Each point is reached from the start by the listed moves, each made 0, 1 or 2 times, or once backwards (-1), plus a little noise. Is the number of moves made odd or even? Then give how often each move was made.

Moves:
(1): [ 17 -10   0   0]
(2): [ 6 13  6  5]
(3): [ -4 -12  10   0]
Start: [ 9 -3  2 -2]
Points:
[ 43 -24 -14  -6] => even (2, -1, -1)
[ 31 -60  15  -9] => odd (2, -1, 2)
[ 16 -38   5  -7] => odd (1, -1, 1)
[38 13 11  8] => odd (1, 2, 0)

Moves:
(1): [21  3  2 -5 -3  7 -7  3  0 -2  2 -4]
(2): [ 0 16  5 -4  1  5 -4 -1  1  3 -1 -1]
(3): [ 1 -4 20  5 -9  4 -2 -1  1  1 -5  0]
(4): [  6   6  -3  19   4  -2   4 -12  -3   0   3  -1]
(5): [ 1 -3  2  0 20  1  3 -6 -2  6  1 -3]
(6): [-2 -3 -1  0  0 15  4 -1  0 -2  4  8]
(7): [ 0  2  4 -1  3 -3 16  5 -2 -7  0  0]
(8): [-3  3  0 10  4  1 -6 15  5  2  4 -2]
(9): [ 3  1 -1  0  1 -4  3 -1 18  4  1  3]
(10): [ 4  2 -1  1 -7  4  4  2 -7 13  3 -6]
(11): [ 0  1  5 -1  0 -5 -4 -3  3 -2 19 -3]
Start: [ -3  -6   1  -7  -2   2   3   8   7  -9   9 -11]
Points:
[-28  22  17 -15  -4  11  37  11  51 -31  29  19] => even (-1, 2, 0, 0, -1, 2, 2, 0, 2, -1, 1)
[-25   0  39  14  24  17  19 -18  -6 -27  45   1] => even (-1, 1, 1, 1, 1, 2, 1, 0, -1, -1, 2)
[-15  -1 -19 -21  -9   5  11  51  -7 -24  -5  -9] => odd (0, 0, -1, -1, -1, 0, 1, 1, -1, 0, -1)
[ 41 -21  39 -32 -18  20 -26   2   4   5 -24 -21] => even (2, 0, 2, -1, 1, -1, -1, -1, 0, 0, -1)
[ 34   1  44  40  14  14  -7  20  -1  36  19 -47] => odd (1, 0, 2, 1, 2, -1, 0, 2, 0, 2, 0)
[-13  15   4   0 -20  21  60  -8   9 -13  13   9] => odd (-1, 1, 0, 1, -1, 2, 2, -1, 1, 1, 0)

Moves:
(1): [13  2  5  8  2  3 -3  4 -1 -5 -2  3  1  1  0  0 -8 -4 -3  0  7 -5 -1 -3
 -2 -1 -1]
(2): [ 4 14 -2  1 -6 -6  1 -4 -1  0  2 -3 -4  3  6  0 -5  0 -3  0 -3  0 -1  7
 -2  4  5]
(3): [-3  3 16 -4  1 -1 -3  1  1 -6  5 -4  5  5 -1 -1 -2  4  0  2  2  1 -2 -1
  3  3  0]
(4): [-5  0  2  7  2  0 -2 -4  0  0  0 -2 -2 -2  0 -1  2 -2 -1 -3 -1 -2  0  1
  0  1  1]
(5): [ 1  3  0 -3 13 -1  5  1 -6 -1  5 -5  0 -3 -5  1 -2 -1 -1 -1  2  2  4  1
  2  3  1]
(6): [-2  3  1  4  0 10  0  0 -3  0 -1 -4  3  0  1  2  0  0  4  3  1 -1 -1  4
  2  2 -1]
(7): [-2  0  3  2 -3  1 10  0  3  1  1 -5 -2 -1 -2 -2 -2  0  2 -2  0 -2  0 -2
  5  1 -3]
(8): [-2  3  0  4 -3 -2  1 12 -3 -1 -3  3  2 -3  1  2 -1  3 -5  2 -2 -2  3  2
  1  0  2]
(9): [-1 -1 -2  2  5  5 -1  0 13  0  4  5  3  3  2  1 -3  1  1 -3  0  1  6  5
  0  3 -5]
(10): [ 2  1  3  0 -1  1 -2  2 -2 13  1  0  5 -1  1  1  1 -1  0  0 -1 -3  1  1
 -3  4 -2]
(11): [-2 -4 -3  3 -1 -2  3 -1 -4  0  6  0  1  0 -1  2 -2  4  3 -2  3  5 -1  0
 -5 -2  0]
(12): [ 2  1 -1 -1  3  1  3 -1 -4  2  1  9  2 -2  6 -5  0 -4  0 -6  0 -3  0  1
  3 -2  0]
(13): [ 4  0 -1  2  2 -1  4 -1  1 -3 -2  0  8  1  2 -1  3  0  1 -3 -1  1 -4 -1
  1  0  0]
(14): [-2  1 -4  2  2  2 -3  3  1  1  1  3  0 13  1  3 -3  0  1  0  2 -5 -3 -1
  1  1  3]
(15): [ 2 -2 -5  0  2  1  1  4  1  1 -2 -5  0 -2 15  1 -2  2 -1  1  0 -1  1  0
  0 -2 -2]
(16): [-2  1  3  2  2 -5  4 -7  0 -2  2  4  4 -1  0 13 -3  0  1  5 -3 -4  2 -6
  2  2  2]
(17): [ 4  3  1 -1 -1  0  0  0 -1  1  5  1 -2  1 -1 -4  9  6  0  2  4 -3  6 -4
  0 -4 -1]
(18): [ 0  2  0 -2  0 -3  2 -7 -1  2 -7 -1  3  0 -1 -1 -5 13  2 -5 -1 -4  5  3
  0 -3 -2]
(19): [ 1 -1  2 -1 -1 -4  2  4  1  0  0  0 -2 -2  2 -2 -2  0 14  2 -2  1  3  0
  2 -1  3]
(20): [-2 -2 -2  4  3  0  3 -1  1  3 -5  2  5  0  5 -7 -2  1 -5 13  6  5 -1 -3
  2  5  1]
(21): [-2  3 -4 -2 -3 -4  0  2  2  1 -4  1  3 -2  0  1  0 -5 -1 -2 13  2 -1  1
  1  1 -3]
(22): [ 2  2  2 -1  3  4  1  0 -1  4 -6  1 -3  2  2  4  1  3 -1 -4  0  8 -2  0
 -2 -1  4]
(23): [-1 -2  1  2 -2  0 -1  1 -2 -3 -1 -3  3  6 -2  1 -4 -5 -1 -1  1  1  9 -2
  0  0 -1]
(24): [ 2 -4  1 -1  2 -3  2  0 -1  3 -1  2 -1  4  1  1  6  1 -1  4  1  1 -1 12
  5 -3 -2]
Start: [ -1  -6   0  -4  -5  -3  -5  -1  -2   3  -1   0  -2  18   0  -6 -14   1
   2   4   4  -4   4   0   4   0  -3]
Points:
[ -6  24   3  20  24  -3   6  -8 -20  41 -25  14  26  17  42  18 -54  11
   2  23  -2  -2   9  -4   2  28  21] => odd (0, 1, 0, 1, 1, 1, -1, 1, 0, 2, 0, 1, 0, 1, 1, 2, -1, 1, 1, 2, 0, 2, 0, -1)
[  4  60  44  29   7  -6  19   5 -14  -7  -5 -30   3   6   2  17 -33  10
  -5  31  20  -2  39 -11  15  25  18] => odd (1, 2, 1, 2, 2, 2, 1, 2, 0, 0, -1, -1, 0, -1, 0, 2, 2, 0, 1, 1, 1, 2, 1, -1)
[ 27  33 -13   7 -24 -33  46  25 -26  35 -49 -12   2 -15  15 -16 -48  24
  12  -8  29  16  -3  26   4   3   6] => odd (1, 2, -1, -1, 1, 0, 2, 2, -1, 1, 1, 0, 1, -1, 0, -1, -1, 2, 2, 1, 2, 2, -1, 0)
[-11  34   3  -5   7  -7 -15  12   3  13 -15  -5  36  55 -11  -2 -11  35
 -18  -4   8 -10   8  47  15  15  -8] => odd (-1, 1, 1, 0, 1, 1, -1, 2, 1, 1, -1, -1, 2, 2, -1, -1, 0, 2, -1, 0, 1, 0, 0, 1)
[  7   6  10  12   7 -10   1 -14 -13 -18  20   6 -15  49 -21  24 -56  15
  23 -17  -1  -2  35   2  -4  -1  11] => even (1, 1, 0, 0, 1, 0, 0, 0, 1, -1, 2, 0, -1, 1, -1, 1, 0, 1, 1, -1, -1, 1, 2, 0)

Moves:
(1): [14  7  1 -6 -2  0  0 -1 -6  4  3  2  2 -8  0  4 -3  1  7  3 -3  2 -3  7
 -4]
(2): [-10  11   1  -2   7  -3   1  -1  -3   1  -2   3   5   0   1   0  -4  -2
   4   3  -6   3  -1  -3   6]
(3): [-2  0  7  5  2  0 -4 -1  1  3  3  2  0  1  0  3 -2  2 -4  1  0  1  4 -4
  1]
(4): [ 2  7 -7 13 -4 -3 -5 -1 -2  0  1  3 -2  0  2 -1 -1 -4  3  2  1  1 -7 -3
  1]
(5): [ 2 -3 -3  3 11  0  1 -2 -1 -3  1  2 -3 -2  0 -1 -2 -3  1 -1 -2 -5 -2 -1
  0]
(6): [-1  2 -4 -1 -5 15 -1  1 -3  3 -8  0  2 -1 -2 -1 -4 -1  3 -1 -5 -5 -3  2
  2]
(7): [-4  2  5  5 -1 -1 15  3  0  0  0 -1 -3  1  0 -2 -3 -4  1 -3  1  3  0  1
 -4]
(8): [ 1  1  0  1  3 -2 -1 22 -2 -2  0 -5  1  3  3  3  4 -7 -1  1  1  5 -1  1
  4]
(9): [ 0  1  0  2  1 -1  0  2 12  3 -2  3  1  2 -4  2 -3  3  7 -1  5 -5  1  0
  4]
(10): [-5 -1 -3  2  1 -2  1 -1  2 13 -3 -3 -2 -1 -6  2  4 -1  0  2  3 -2 -1  1
  0]
(11): [ 0 -1 -3 -5 -3  4 -4  0  3  1 16 -3  0  0 -6 -3 -3 -2 -1 -2 -1  0 -2 -5
  1]
(12): [ 1 -4 -3 -3 -1  6  3  1  1  4 -1 17  4 -2 -4  1  4 -6 -4 -5  5  1 -4 -1
 -3]
(13): [ 2 -5  4  5  1  0  1 -1 -5 -4  1 -6 16  1 -4 -3 -2 -2  1 -1  3 -7 -3  1
 -5]
(14): [ 2  2 -1  0  3  3  1 -7  0  3  0 -2  2 15  0  9  0 -5  3 -2 -2 -2  0  4
  2]
(15): [-4  1 -2 -1 -4  0 -2 -2  4 10  2  0  4 -1 14 -3 -4 -1  4 -2  1 -4  0 -1
  0]
(16): [ 0 -5  0 -4 -6 -1  2  0  1  0  1 -2  0 -7  1 10  4  1 -1 -1 -1 -1 -7 -8
 -1]
(17): [ 2  2  4  0  3  4  1 -3  1  0  3 -1 -1  0  1 -4 11  1  3  0 -4 -2 -2  1
 -2]
(18): [ 0  0 -6  1  3  1  2  1 -2  5  5  2  2  4  2 -2 -1 10  3  3 -1  3 -1 -2
 -2]
(19): [-3 -3  3  0 -3  0 -3  1 -2  1 -2  0 -2 -2 -2 -1 -1 -3  7  1  0  4 -1  0
 -1]
(20): [-2  4 -2  2  0  6  4 -1  0 -4  2 -1  0  1  1  2 -1  2  1 17  6  1  2 -1
 -1]
(21): [ 0  3  1 -1  2  0  0  0 -3 -2 -1 -4 -2  1  0  1 -4 -1  0 -3  8  1 -3 -5
 -2]
(22): [ 1 -1  4  1  4  2 -5  1  7  3 -2 -8  3 -4  0  1 -1  0 -1 -2 -2 15 -1  2
 -4]
(23): [-1  4 -2  2  0  0 -1  1  0  0  5 -1  1 -4 -1  8  3  1  0 -7  3  0 12  0
 -3]
(24): [-8 -3  2 -1  1 -1 -3  1  1  2  5  3  2 -3  0  5 -2  5 -4 -3  9  0 -7 14
  8]
Start: [  1   6   2   0 -10  -1  -3   3   3  -1   0   2   8  -7  -7 -10  -5   3
  -6   3  -8   6   4  -1  -2]
Points:
[-30  59 -17  32   3  14   4  56 -11 -23  35  -5 -14 -10 -21  13 -37 -31
  -9   8  35  33   0  11  23] => even (0, 1, 0, 2, 1, 1, 2, 2, 0, 0, 2, 0, -1, 0, -1, -1, -1, -1, 0, 2, 2, 0, 2, 2)
[-25  12  -7  30   4  -4   3  60  -5 -26 -18 -32  36 -25 -10  -4 -31 -26
  -3 -32   7 -23 -18  -3  20] => even (-1, 1, -1, 1, 2, 2, 1, 2, 1, 0, 0, -1, 2, -1, 0, 1, -1, -1, -1, -1, 1, 0, 1, 1)
[ 11  21  -2  22 -15   2 -17  42  11   9   7  41   5  15   3  44  24 -14
 -11 -42  35  18  -1  29  16] => even (0, -1, 1, 2, -1, 0, 0, 2, 1, -1, -1, 2, -1, 2, 0, 0, 1, 0, 0, -1, 1, 0, 2, 2)
[-37  30  -7  17  16 -20  17  51  15  17  28   9  34   0   8 -29 -22  -7
  30  48   9  -4  11 -11  16] => even (0, 2, 0, 0, 1, -1, 1, 2, 2, 1, 1, 0, 1, -1, 2, -1, 0, 1, 1, 2, -1, -1, 0, 0)
[ 17 -15   0   5  20 -21 -35  41  24  56  -8   4  -1 -16  -2  44   3 -10
   6 -22  12  42   3  -5  -9] => even (1, -1, 2, 0, 2, -1, -1, 2, 1, 2, -1, 1, -1, 1, 1, 1, -1, 1, 2, -1, 1, 2, 1, 0)
[ -6 -10  26  23  -6  43  -9  -3 -13  -3  21 -36  14   1 -48 -31 -35  -4
   4  16  15  -9 -22   7  -6] => odd (0, -1, 2, 0, 1, 2, 1, 0, 0, 1, 2, -1, 2, 0, -1, -1, 1, 0, 2, 1, 2, 0, -1, 1)

Moves:
(1): [ 6 -1  1 -2  1 -3 -1  2 -2  0  2  1  0 -1  3  2  1  2  4  4  1 -3  0 -2
  2  2]
(2): [-1  9 -1  5  3  0  2  2 -1 -2  1  0 -1  3  3  0 -1  4 -2  0  3  2  0 -1
 -2  3]
(3): [ 4  2 14  1 -2 -4  2  1  1 -2  0 -5  8  6 -5 -1 -1 -4  2  0  1  1  0 -2
 -3 -2]
(4): [ 1 -9 -4 14  3 -2  1 -4  3  2  5 -3  2  3  1  2 -2 -3 -3 -1  2 -6 -2  1
 -1  1]
(5): [ 0  3  1 -2  7  1 -2  0  3  2  1  0 -3  1 -3  3 -2  0  3 -2  5 -1  4  4
  0 -2]
(6): [-2 -1  1  1  1  9 -2 -3 -3 -1  3 -3 -1 -3  2  1 -3  0  2  1 -1 -2 -1 -2
 -3  4]
(7): [-2  0  0 -2  2  0 12 -2 -1  0 -3  2 -1  0  2  1 -3  0  5  2  6  8 -5  0
 -2  1]
(8): [-4  0  0  3  1  5  1  9  1 -1  0 -5 -3 -1  4 -1 -1  0 -1  1 -2 -1 -3 -3
  3 -5]
(9): [ 4  2  3  0 -1  5 -1  3  6  2  3  1 -2 -2 -4 -1 -4 -2 -4 -3  0  2 -2 -2
  0  3]
(10): [ 1  1 -1  0  0  1  1  1 -1 10 -1  0 -2  4  0 -1  1  0 -1  2 -2 -1 -2 -3
  0  4]
(11): [-2  0 -2 -4 -3 -3  4  2  0  1 10 -1 -3  0 -2 -3  1  3  0  0  4 -2  1  3
 -2  3]
(12): [ 1 -4  2  1  2  3 -2  4  0 -1  0  9  3  0  1 -1  1 -1  4 -2  1 -3  0  0
  2  6]
(13): [ 0  1 -6 -4  4  0 -2  1  3  4  5 -3 12  0 -1 -1  0 -3  1 -5  3  1 -7  2
 -1  0]
(14): [ 0 -1  0 -4 -1  5  3  1  1 -3  0  0  3  4  1  0 -1  1 -3  2  0 -3  2  1
 -1  0]
(15): [-2 -4  6 -1  1 -4  1  1  3  2  1 -3 -3 -4  7  0  0 -2  1 -3 -1 -3  1  2
 -3  0]
(16): [-4  0  6  1 -8  2 -4  2  0  4  3  3  3  1  6 13  3 -2  1  1 -4  4 -2  2
  1  2]
(17): [ 0  4  0  3  2  3  1 -2  3 -3  1 -1  0 -5  0 -2 10 -3  0  2  3  0  0  1
  5  0]
(18): [-1 -4  3 -1 -2 -3 -4 -1  3  0  1  4  2  0  2  1 -2 15  0 -6  7 -3 -6 -1
  4  0]
(19): [ 1  2 -4  1 -5  2 -8  1  7 -3  3  2  0  4  4 -1 -4 -3  9  1  0  4  4 -5
 -5 -2]
(20): [-4 -1  1  2  4  1  0  0  3  4 -2  0  4 -4  1 -3  0  3  0 10  1  0  4  3
 -3 -1]
(21): [ 1  2 -1 -2 -7  0 -3  4  1  0 -7  0 -1 -1  2 -7  0 -5  1  0  8 -6 -3  1
 -3  1]
(22): [ 5 -9 -2  2 -2  1 -2  0 -1  3  3 -1  0 -3  3 -3  2  1 -3  0  5 11  7  3
  3  0]
(23): [-3 -1  0  1  0  0  1  0  1  1 -3  0  3 -4 -1  5  1 -3 -3 -5  5 -2  6 -6
 -1  1]
(24): [ 2  3 -2  2 -3  2  4  1  1  2 -3 -1  0  0  1  0 -1  1  4 -5 -3 -2  1  6
  2  1]
Start: [  4  -6   5   1  -1   3 -12   5   4   0   6   1   8  -5   8  -1  -1   0
  -3   0  -6  -1  -4   0   0  -2]
Points:
[ -4 -27   5  24 -19  21   8  15  12  -1 -16  -5  48   9  16  -7 -23 -36
   6   8   3  -2 -23   8 -15  -4] => even (-1, -1, 1, 2, -1, 0, 2, 1, 0, -1, -1, 1, 1, 1, -1, 1, -1, -1, 0, 1, 2, 0, 0, 1)
[  0  -4  -9   5 -38  60  -3  12  19  25  19  19  -9   0  33  24 -21   1
  14   6  -5  25   6  -7  -9  32] => even (0, 0, -1, 0, 0, 2, 2, 0, 2, 2, 1, 0, -1, 2, -1, 2, 0, 0, 2, 0, 0, 1, 1, 2)
[ -2  -8   1  29  -6  14  -9  34  17  24  16   6  10   0   0  -5  -1  11
 -45 -22   3 -22 -14 -25  17  18] => odd (-1, 1, 0, 1, -1, -1, -1, 2, 2, 2, 1, 1, 0, 0, -1, 0, 0, 1, -1, 0, 0, 0, 2, 0)
